Rows are points. To make a cloud, some directions were put in groups of two or more. Within a group, all points are equally far from the middle, so they leave a hole (a ring in 2 directions, a hollow ball in 3). The other directions are filled evenly. Then the cloud was stretched, turned, moved and blurred a little. How many holes are there, and how many directions does each take, smallest first?
In the rows, zero is written as 128.

Cloud, 15 rows:
[[ 79 130]
 [205 129]
 [196 147]
 [147 176]
 [129 177]
 [ 93 166]
 [ 83 119]
 [189 158]
 [129 177]
 [122  90]
 [ 91 164]
 [100 169]
 [178 163]
 [125 178]
 [143 178]]
Holes: 1 (2)

Cloud, 30 rows:
[[107  73 165 119]
 [ 84  84  86 142]
 [162 172 124 132]
 [179  96 141 179]
 [ 65  98 121 112]
 [119 176 140 131]
 [ 76 125 128 161]
 [126  63 145 188]
 [ 68 153 142 129]
 [157 127 132 119]
 [135 134 153  89]
 [119 132 116 154]
 [115 180 107 164]
 [ 30 108 154 103]
 [159  63 150 139]
 [ 95  72 107 166]
 [112 118 152 181]
 [ 84  97 149  93]
 [132  73 110 186]
 [ 90 139 189  86]
 [126 155  99  98]
 [ 59 111 119 142]
 [170  23 115 118]
 [112  79 214 186]
 [ 86 191 171 153]
 [ 80 108 193 136]
 [ 82  89 187 187]
 [110  72 119 139]
 [126  24 149 150]
 [ 92  96 189 177]]
Holes: 0

Cloud:
[[203 112 128 156 135  96]
 [ 98 150  74 144 128  71]
 [179 179 178 141 114 134]
 [171 190  95 149 110 149]
 [133 117 122 155 106 223]
 [ 77 130 144 183  91 138]
 [147 153 101 143 132 228]
 [152 101 160 144 141  65]
 [106 137  98 114 123  41]
 [171 183 118 130 129 199]
 [162 128 205 162 101 165]
 [130 143 209 125  94  98]
 [125 158 144  94 159  46]
 [117 147 102  33  93  70]
 [116 158 142  60 185 163]
 [179 159  98 156  88 150]
 [153  85  96  84 127 146]
 [160 152 129 199 161  92]
 [160 187  74 148 118 153]
 [123 119 168 221 151 164]
 [163 130  53 122 142 169]
 [127  95 129  84  98  71]
 [135 129  97 170 189 192]
 [184 113 143 200 164 148]
 [134 116  79 141 179 193]
 [107 201 156 100 155 131]
 [181 186 131 150 133 181]
 [ 97 126 130 129 178  83]
 [106 161  82 141 156  68]
 [126 125  89 118 101  51]
 [196 128  89  83 163 141]
 [160 164  90 167 186 140]
 [173 129 192  96 147 104]
 [122 122  65 107 177 171]
 [103 183 146  69 151  70]
 [136 141  58 107 107  75]
 [111 161 115  36  89  68]
 [109 141 100 133 103 213]
 [119 115 170 114 173  93]
 [ 82 160 131  93 133 209]
 [209 128 107 143 157 121]
 [198 122  86 142 114 121]
 [170 150 120  34  91  97]
 [ 68 153 134  71  97 156]
 [122  78 108 114 153 162]
 [172 145 163  80  71 132]
 [189 156  64 131 135 110]
 [187 103 145 198 124 116]
 [133  94 146 203 102 112]
 [139 106 177 199  90 162]]
Holes: 2 (2, 4)

Cloud, 97 rows:
[[ 63  94  98  86 171 219 205  84 158]
 [169  74 177 125 135 120 136  95 135]
 [163 119 170  84 158 162 152 100 112]
 [127 167 167 102 117  86 100 192 135]
 [ 65  36  91  66 148 118 165 125 183]
 [ 98 110  81 130 134 161 126 122 206]
 [178  99 114  94  93 102 165 170 129]
 [154 176 135 103 193 183 150 151 183]
 [ 45 110 108 140  91 170 162 120  80]
 [166  93 106 183 158 174 191 131 190]
 [ 61 165  71 105 175 120 146 163 107]
 [216 105  86 138 174 124 102 136 138]
 [ 36 106 185 154 142 165 142 129 113]
 [ 93  77 159  92 105 190 157 148 133]
 [ 50  97 177  55 114 153 173 131 133]
 [121  99 163 112  81  96 218 166  78]
 [180 151  77 117 168 150 139  87 176]
 [122 181 148 119 107 119 211 111 136]
 [ 71 116 126  99  65 121 169  82  87]
 [ 69 118 206 139 102 100 135 124  92]
 [103 154 122 140  61 179 139 155  88]
 [ 89 156  93 127 166 145 109 208  99]
 [133  89 135 122 151  81 148 119 151]
 [122  54 113 108 109 173 223 121  97]
 [ 37 107  97 107 108  92 171 167 157]
 [204 124 101  81 190 128 142 128 134]
 [163 185  93 109 169 136 165 171  99]
 [ 71  94 177 141 148 134 136  79 129]
 [103  75 151 117 107 206 224 118 157]
 [176  93 170 170 155 127 143 171 119]
 [108 161 122 132 201 148 189 151 153]
 [ 98  53  94 116 133 135 154 101 113]
 [201 130  61 141 175 167 132 169 140]
 [135 173 167 146 137 167 139 145 166]
 [107  78 172 127 124 114 108 131 133]
 [154 150 200 138  59 135 120 153  65]
 [ 83  83 157  73  97 114 133 122 131]
 [ 79 152 132 140 139 148 201 196 143]
 [ 73  71 133 134 110 186 139 129 133]
 [134 172 133 171 150 174  97 136 156]
 [ 82 118  74 136 175 110 184 102 167]
 [178 103  87 119  99 112 133 176 105]
 [119  91 152  96 155  91 146  99 130]
 [170 108 179  72 128 123 109 153 137]
 [ 87  83 143  88 104 139 175  50 173]
 [ 83 184  94 112 134 127 108  89 151]
 [184 110 144 116 151 175 148 195  90]
 [182 115 101  78 192 177 141 174 118]
 [176 164  79  56 185 151 131 159 154]
 [ 55  83 150 163 168 111 155 132 110]
 [145 172 142 124  83 122 127 182 155]
 [132 110 167  54 132 135  98 192 157]
 [152 117 144  99 187 177 138 199 123]
 [156  91 181 136 165 147 110 111 130]
 [113 126 101  56 221 161 197 138 198]
 [120 152 140 189 130 183 202 117  96]
 [ 87 178 142 176 152 124 202 103 127]
 [ 59 139  94  36 152 149 192 159 195]
 [124 151 144  89 135 124 185 200 114]
 [111  57 113  73 128 156 193 154 125]
 [204 134 105  97 169 111 155 114 176]
 [155 116 162 101 128 137 195  98  78]
 [ 95 103  82  60 155 167 145 192 196]
 [ 55  72 179  63 154 128 168  73 168]
 [ 75 105 152 176  70 160 163 125 111]
 [ 97  58 180 136 180 170 182 131 139]
 [ 49  78 200 102 145 132 200 156 133]
 [155 109  95  88 124 187 228 147 191]
 [176 112 195 125  90 121 150 172  84]
 [ 56 115  63  57 128 157 168 108 211]
 [ 73  76  99  99 134 146 164  58 118]
 [ 53 115 141  73 151  94 108 104 120]
 [ 99 123 166  74 114 167 177 126 100]
 [112  86 192 164 152 138 209 109  93]
 [149 121 116 161 161 196 145  80 117]
 [ 85  82  99 112 172 154 121 171 126]
 [119 169 128 134 194 115  97 151 157]
 [ 67 185  87  71 101 170 134 152 141]
 [126  56 132 112  66 155 200  75 173]
 [ 98 195 125  93 174  84 110 145 120]
 [101 116 137  76 101 140 141 180  83]
 [ 75  96 125 155 175 137 158 150  85]
 [ 81 170 181 168  98 148 108 130 121]
 [ 63 206 114  61 128 172 146 124 128]
 [196 120  83 147 194 170 150 173 144]
 [ 68  64 190  85 158 157 196 153 153]
 [ 62  84 164  95 100 144 102 116 150]
 [103  95 117 106  91 178 210 134 195]
 [135  30 181 154  96 127 191 107 137]
 [134  65  80 103 159 104 167 110 159]
 [ 41 168 146  53  93 148 131 103 138]
 [135 147 127 120  94  79 103 123  44]
 [178  54 143 116  90 143 119 142 132]
 [148  88 184 174 124 130 164  82 103]
 [108 161 135  89 213 166 152 129 210]
 [139 110 140 174 150 138 190 179  59]
 [ 72  97 120  49 140  89 191 134 165]]
Holes: 2 (2, 4)
